Each row is a point. Examples show where two turns around zero, p and q, send a point. Where does a point land after both, in the order given? Backwards means that the second turn is done in reverse. Each puzzle has new turns, and all numbers are rounded.
(in the rows, 128 means zero)

Turn p:
[128  99] -> [102 116]
[140 104] -> [111 107]
[135 165] -> [165 137]
[109 144] -> [135 152]
Turn q:
[135 143] -> [140 140]
[134  82] -> [118  83]
[139 145] -> [144 140]
[104 142] -> [110 150]
Where do these land?
p, then q backwards: [108 156] -> [134 162]
q, then p backwards: [158 105] -> [165 133]
p, then q: [118 123] -> [122 138]

Turn p:
[ 85 103 102 162] -> [ 93  75 137 143]
[156 120 146 141] -> [162 129 130 141]
[135 152 152 112] -> [137 161 142 118]
[123 155 127 140] -> [114 145 138 146]
[144 138 153 114] -> [149 151 136 118]
[122  84 105 115] -> [127  89 102 106]
[130 145 111 114] -> [113 145 112 126]
Turn q:
[103 130 152 142] -> [121 103 139 153]
[142 127 141 144] -> [150 128 135 139]
[100 113 112 149] -> [124  95 103 128]
[123 111 132  95] -> [111 126 148 101]
[172 160 103 110] -> [134 188 115 120]
Where do these land?
p, then q: [112 108  98 109] -> [104 113 116  97]
p, then q backwards: [102 109 143 141] -> [113 105 153 122]
q, then p: [120  89 117 142] -> [144 111 100 104]
p, then q: [160 162 132  93] -> [108 176 110 148]
q, then p: [128 149 128 139] -> [121 126 130 150]
p, then q backwards: [146 151 150 144] -> [154 149 150 135]

Turn p:
[111 125 153 143 137 139] -> [111 114 147 126 149 134]
[ 99 144 119 109 139 143] -> [ 95 149 123 112 131 121]
[112 137 146 102 112  87] -> [127 113 146 100  94 100]
[156 136 134 154 108 145] -> [142 131 143 161 124 156]
[159 126 141 105 118 138] -> [159 151 146 121 125 134]
[136 145 144 130 142 120] -> [128 130 146 139 133 109]
[124  84  59 153 140 126] -> [135 112  46 138 141 143]
Turn q:
[141 144  92  85 126  80] -> [109 129 134  84 138  69]
[ 96  98 160 139 142 149] -> [119 118 140 136 120 185]
[124 124 110 148 162 139] -> [120 103 115 145 156 137]
[131 131 149 128 106 173] -> [150 147 103 136 103 156]
[147 118 122 139 106 131] -> [147 120 127 139 109 115]
[144 130 151 129 139 131] -> [150 135 135 124 141 140]
[114 151 113 129 116  93] -> [101 145 143 132 131  95]
Where do these land?
q, then p backwards: [153  93  96 131 138 102] -> [117 112 157 142 139  82]
q, then p: [102 154 143 149 117 152] -> [ 93 136 127 162 124 144]
p, then q backwards: [133 131 102  95 105 168] -> [110 153 165 102 114 155]
q, then p backwards: [126  82 146 148 130 111] -> [133 128 168 151  98 120]
p, then q: [133 139 116 111 151 140] -> [115 143 126 130 152 112]
p, then q backwards: [101 159 146 128 142  99] -> [115 121  96 128 114  88]
q, then p backwards: [147 139 147 134 113 125] -> [157 134 131 114 127 129]
